Every row gives one point. A path goes straight from each point to the next, and from the last back to the first. The post is the endless flat space through its rows: a point in 2 columns, a line in 3, a plane in 4, and so on, so that a path can go around it. Count how often the path circles the post. Going back the other way cancels.

Post (2 x 3):
[[-2,14,-46],
[13,13,19]]
Path:
[[19,60,9],
[-22,25,-13],
[-13,24,-26],
[5,35,-14],
[-43,35,-4],
[-8,-3,-16],
[29,-33,-20],
[51,23,-38]]
Times around: 1

Post (5 x 6):
[[-20,3,3,44,-60,2],
[4,3,11,16,7,34],
[1,-25,-1,-30,-26,-29],
[-3,0,0,22,37,-7],
[14,0,22,12,30,-9]]
Path:
[[-27,-13,3,19,-6,-11],
[-18,-17,13,30,-23,-21],
[-15,-34,-14,16,-23,-21],
[-25,-37,5,1,-3,-1],
[-21,3,7,37,28,-27],
[-3,-17,51,22,-16,37],
[-3,-46,0,15,-1,2],
[28,-12,-19,24,19,-21],
[-12,0,-24,21,-4,-9],
[20,16,28,-16,-6,22],
[-5,12,-3,3,18,2],
[20,33,11,37,10,2],
[9,-10,-7,34,-40,-9],
[-6,-17,-10,32,-14,10],
[2,-6,-21,18,5,-8],
[23,36,7,9,-24,19],
[-3,33,31,21,-25,19]]
Times around: 1

Post:
[[-13,13,-4,-24,-26,4,-4,18,-21,9,-8],
[-1,2,-15,-38,20,-33,8,40,22,14,-20],
[-19,37,34,1,2,8,5,-25,-26,0,-10],
[-12,-10,11,-19,-10,-10,-34,-8,0,-10,18],
[3,-17,-14,0,-20,-10,2,-6,-43,-6,60],
[26,32,-54,-6,13,53,-6,-1,-5,5,2],
[-18,-14,29,45,-22,7,-47,-13,24,44,-13],
[10,-27,-15,-13,-1,15,0,42,29,32,53],
[-10,-4,8,10,0,16,11,-43,25,-25,-12],
[-3,-14,39,44,-2,7,9,55,15,10,18]]
Path:
[[-10,-13,19,-15,-11,35,-10,-10,-27,2,24],
[2,-25,15,9,-34,14,-8,-4,2,-10,-3],
[28,-1,4,20,-9,11,5,1,-4,0,25],
[3,9,2,-3,-36,13,-2,31,25,0,18],
[-21,5,-17,13,-12,8,-42,0,4,14,13],
[-28,16,-11,-45,32,-17,33,28,-7,-10,-6],
[-15,-4,-6,-28,-4,5,9,-5,-19,13,-12],
[27,-17,-25,-14,-25,30,1,10,-28,-20,-13],
[26,24,21,-3,4,-2,15,-21,-1,-18,11],
[10,27,5,-6,12,-24,-26,-21,35,3,-17],
[-7,-22,-25,-10,-3,23,9,-9,33,-22,43],
[-18,19,1,3,14,12,-34,-6,5,-14,-19],
[-43,46,26,-18,13,-2,-18,-7,4,-4,5],
[7,13,-7,9,-14,-3,30,18,8,30,29],
[16,21,36,-38,19,-27,2,23,7,-1,3],
[4,-31,26,-3,-20,17,18,-2,17,24,21],
[-3,5,2,-1,-1,45,19,17,-15,42,-14],
[-4,-20,24,-23,-11,22,24,-4,33,37,47],
[14,14,4,6,-13,7,3,8,-1,16,22],
[-4,-12,4,36,-31,-6,-42,20,27,-3,12],
[-45,9,-10,3,-15,-14,1,7,-1,36,-6],
[-12,5,-6,-3,-7,29,12,12,-20,28,39],
[5,-1,31,34,12,45,-37,-14,-2,-2,20],
[4,22,31,1,12,18,9,-21,-7,-15,4],
[-12,-27,44,-27,-19,-39,-7,15,25,-6,29],
[1,25,-22,17,-4,-9,27,-12,-7,-19,10],
[-23,8,15,10,-6,1,7,3,-2,18,23],
[-23,16,9,10,7,-21,-2,5,-45,17,0]]
Times around: 3

Post, 13 rows:
[[-14,-11,6,-8,-28,-24,26,-2,15,29,11,35,22,-1],
[-5,8,-12,-27,3,-7,-13,22,-15,5,6,-3,-9,7],
[4,-7,2,-14,2,-27,11,-28,-15,-6,-9,-22,-10,28],
[-5,-6,-5,-8,-22,12,32,-4,-4,22,14,29,-7,-10],
[-14,6,4,-6,-4,-10,-4,3,11,17,-15,21,-18,19],
[-17,-24,33,10,-20,25,1,2,6,7,-24,33,5,-26],
[-24,-9,-27,8,-19,3,14,13,-10,-60,3,32,6,14],
[-17,26,-20,-19,18,-21,25,35,13,-19,-48,-5,-40,6],
[3,-1,-27,19,-17,-38,1,20,-27,-8,0,18,12,17],
[-14,10,15,-12,-11,-2,-3,20,-19,0,24,2,-24,-3],
[-10,-4,-3,13,4,-8,8,-11,11,17,-8,7,-5,-20],
[-7,14,-12,-18,-30,2,1,20,7,13,2,-2,-27,-13],
[-22,-2,-6,-19,-13,-22,-13,-3,-25,7,5,16,-12,-2]]
Path, 12 rows:
[[6,1,-2,-14,-9,-6,3,13,19,-12,10,18,2,22],
[-14,7,-1,-3,2,-7,7,17,-14,-6,12,8,-46,-3],
[-6,-7,8,-11,-25,4,4,25,-32,7,12,-9,-11,-1],
[-9,-3,-11,-3,-24,-17,6,16,-13,-6,-16,11,-3,24],
[-3,-14,4,-16,-23,-16,5,24,-3,20,11,6,-18,21],
[14,-18,-2,-14,-22,-3,29,0,14,32,12,14,1,-5],
[-25,-6,24,-30,3,-18,-7,6,9,16,-15,11,-12,17],
[-16,-5,9,11,-13,-5,7,19,11,-26,-21,-5,4,1],
[-17,-1,-21,6,-20,-3,2,15,1,-8,-13,11,-39,15],
[0,-3,-18,18,-10,-27,-5,6,-29,-10,-10,21,-31,0],
[16,14,-13,-12,-24,10,9,-3,-14,3,4,13,-4,-9],
[-5,14,-19,-5,-18,18,1,-7,-9,7,-7,49,-6,12]]
Times around: 0

Post, 17 rows:
[[44,42,-6,-30,33,11,11,-21,7,-1,-31,-1,-11,-1,-14,-16,23,-21],
[28,43,-25,-9,-2,0,26,11,-41,-33,16,12,9,-5,-43,16,25,1],
[-5,-4,20,2,-6,-49,-21,-9,-6,17,9,-29,-9,-16,8,-17,-29,22],
[3,-1,6,16,9,3,-3,-14,3,-13,14,-23,-6,-17,-15,-15,-6,-4],
[35,5,-31,4,5,15,-7,16,-28,-7,-9,-11,14,-6,-29,6,-11,22],
[6,-13,9,4,23,-21,2,19,35,-16,14,2,-24,19,29,3,-12,-8],
[12,12,-10,6,-3,0,-9,52,22,18,26,-10,16,-35,21,-31,-16,-2],
[-28,3,23,-34,-11,29,19,-12,13,5,7,24,-2,1,17,-21,-30,39],
[1,9,17,-5,17,-12,1,22,-13,-8,7,-21,7,-21,-11,-15,-32,6],
[9,-9,29,1,12,-34,0,-20,8,3,21,-33,26,-18,2,-6,-37,20],
[6,-1,-3,7,7,0,18,2,-6,12,18,-13,7,-9,1,18,-17,-11],
[18,14,-11,-21,6,11,-17,4,-7,10,-4,13,20,-21,20,-11,9,-10],
[1,-1,-2,17,-8,18,12,14,-7,-5,-21,-9,15,-7,25,3,-13,11],
[11,-6,-34,-18,22,1,5,18,1,15,-34,3,15,-7,13,-31,17,9],
[12,-9,1,18,10,-18,5,0,10,-8,-15,8,1,-23,0,2,-24,-8],
[2,-36,30,26,-4,-5,-13,4,3,13,27,7,-1,25,26,-19,1,19],
[23,42,-26,10,24,-9,4,-2,-19,-2,24,-3,21,0,-13,-2,-23,-2]]
Path:
[[40,19,-8,-20,48,15,-29,31,-15,-22,-4,36,-9,25,-25,-25,-11,-20],
[2,28,-16,1,-12,-12,-22,20,-17,-2,34,10,-6,-9,11,-23,-38,20],
[36,-3,-28,-11,40,33,-14,15,-41,29,12,2,27,16,-12,-4,-24,9],
[10,-14,-39,19,8,1,-17,39,-37,5,-1,38,19,9,2,-9,-57,7],
[4,-13,12,10,-13,-4,-23,5,-26,19,6,15,35,9,-1,-23,-8,11],
[23,-14,-14,3,-5,-12,12,-15,-3,-12,-17,53,9,-10,-15,-13,-4,-10],
[20,23,-20,7,2,39,9,42,11,-16,14,24,-52,7,16,-26,13,-15],
[26,9,30,-32,9,-5,-2,-4,-42,-1,-4,-23,45,1,4,0,-7,11],
[24,-7,-6,13,10,-38,-18,-21,-22,12,-10,-12,48,16,6,31,-14,10],
[0,16,25,-17,-30,14,24,10,16,18,0,-11,-23,8,39,27,25,4],
[10,34,-11,-15,11,10,45,4,4,-31,7,0,13,-33,-16,5,-9,1],
[42,36,25,6,21,-25,-28,3,-34,-14,36,-26,12,2,-13,-32,-50,24],
[12,-17,12,-9,32,-37,14,-45,6,8,-10,-3,3,13,-9,-17,-13,4],
[-4,12,2,-2,18,-16,16,8,-31,-6,44,-32,18,-6,-39,-19,-10,-8],
[26,1,-8,-12,27,2,-4,14,-8,4,-24,22,2,35,44,-21,8,-6],
[-13,-13,-4,-3,-14,2,31,-39,-25,21,-28,-5,9,-33,-3,20,-25,27],
[-11,-1,-24,-11,23,16,20,-2,7,-2,-22,1,-30,19,3,-9,27,-5],
[-5,-2,0,7,1,-6,1,31,-2,-1,-49,-4,32,-39,-19,-33,-27,10],
[13,-4,-15,-29,26,20,12,8,-3,23,17,39,11,26,-8,-9,-28,13],
[-11,-18,-2,-10,8,14,41,19,50,-5,-5,-2,-21,-15,-3,-21,-23,1],
[25,40,-18,-4,-37,33,-19,-14,-56,18,-36,2,9,-3,-7,60,-39,-6],
[-20,-14,-9,-10,-24,3,-21,-13,-7,47,-14,48,-24,1,29,7,16,20],
[-7,39,-14,-14,10,-7,26,-4,-8,-4,12,-1,12,-28,-32,-41,-25,55],
[13,-33,21,-14,11,-19,34,-6,-8,-34,-28,22,6,-28,10,17,-13,-9],
[11,-14,8,-3,-4,-6,-10,8,28,25,13,13,-16,13,39,-15,-6,-20],
[7,26,-9,5,-19,16,3,41,18,8,33,2,-4,-21,15,-9,24,-28],
[-12,2,-8,-2,34,24,-5,-37,-9,14,8,35,12,43,-11,-18,10,3]]
Times around: 1
